Every row gives one point. The ring and each string are closed loops that go straight from each point to the next, and from the last back to the first. Before rounding, they use only three directions, however many columns there are. How many times does the string pass through the ring? Passing back the other way cancels.

Ring, 8 rows:
[[ 49  19   2  18]
 [ 24  59  23  36]
 [-13  67  31  38]
 [-54  50  34  29]
 [-68  21  27  16]
 [-41 -18   3  -4]
 [-11 -24  -7  -7]
 [ 30 -12 -10   0]]
String:
[[-40  49  -7   6]
 [-32  33  38  30]
 [-42  30  66  45]
 [-74  42  66  44]
 [-92  56  35  25]
 [-59  49  -2   6]
 [-37  40   0   8]
 [-55  56   1  11]
 [-72  78  46  40]
 [-55  77  75  60]
 [-17  36  59  47]
 [-18  51  71  57]
 [-26  86  57  56]
 [-28  95  32  42]
 [-23  62  -1  15]
 [-19  44   7  16]
 [-21  44  16  22]
 [-38  63  -2  13]
 [-57  73  14  22]]
Times through: 1
String, 7 rows:
[[ 24  31 -24   2]
 [ 54  37 -27   6]
 [ 59  57  -6  23]
 [ 17  61 -18  11]
 [  6  40  12  22]
 [ 28  33  47  45]
 [ 23  24  26  30]]
Times through: 0

Ring:
[[ 15 -36   1 -38  24  17 -23 -40 -22]
 [ 20   4  18 -26  41 -19  11 -31 -10]
 [ 10  36  18  -5  13 -37  36   0  19]
 [-10  22 -15  10 -42   4  36  22  36]
 [-11 -20 -18 -11 -56  16 -23  16  25]
 [ -1 -46 -11 -32 -33  19 -54  -7   3]]
String:
[[ 10 -20  -2 -26  10  12  -7 -25  -8]
 [ 19 -25  -3 -31  46  29  11 -52 -30]
 [ 27 -18  16 -39  63   1   2 -56 -33]
 [ 22  -6  25 -35  39 -27 -12 -31 -12]
 [ 12  -2  15 -25  10 -22 -10 -13   3]
 [ 14   5  -1 -15  35  12  38 -33 -11]
 [ 27   7  16 -26  72  -4  39 -52 -27]
 [ 27  -5  26 -37  57 -23  -2 -43 -22]
 [ 13 -11  16 -31   9 -22 -24 -15   0]
 [  8  -9  -3 -19   8  10   7 -20  -2]
 [ 16 -37  -7 -35  33  36  -6 -49 -29]
 [ 15 -70  -9 -52  22  44 -52 -54 -38]
 [  7 -56   5 -48 -17   0 -82 -17  -7]
 [  3 -68  -8 -47 -28  23 -82 -18  -8]
 [ -1 -57 -22 -33 -25  45 -44 -21  -9]
 [  3 -15  -4 -20 -13   6 -12  -8   6]
 [  2 -40   1 -35 -30  -2 -62  -3   7]
 [  3 -68  -2 -50 -32  10 -95 -13  -5]
 [  7 -60 -14 -41  -2  40 -47 -35 -21]
 [  9 -34 -12 -29  13  35  -8 -35 -18]]
Times through: 1
String (19 x 9):
[[ 10 -25   8 -34   2  -7 -35 -17  -3]
 [  7 -24  -8 -25   5  22  -6 -25  -8]
 [  8 -48 -19 -32   8  49 -17 -39 -22]
 [  8 -77  -7 -54 -10  30 -83 -34 -22]
 [  7 -50   4 -45 -14   2 -70 -17  -6]
 [  8 -32   6 -36  -9  -5 -47 -13  -1]
 [  8 -23  -3 -27   5  13 -12 -23  -7]
 [ 11 -21   7 -32   6  -5 -26 -19  -4]
 [ 18 -22  17 -39  26 -14 -30 -31 -13]
 [ 11  -6   9 -25  10 -12  -7 -16   1]
 [ 14   4   5 -18  29   0  24 -27  -7]
 [ 24  24  20 -18  62 -20  47 -38 -13]
 [ 26  31  42 -25  50 -64  15 -20   1]
 [ 19  20  37 -27  24 -63  -9  -7  10]
 [  8   0  10 -21  -3 -19  -9  -5  11]
 [ 11   5  -1 -14  23   7  31 -24  -4]
 [ 25   3  10 -25  68   7  41 -53 -28]
 [ 27 -20  18 -42  63  -2  -4 -56 -33]
 [ 18 -29  14 -41  25  -6 -34 -34 -17]]
Times through: 3
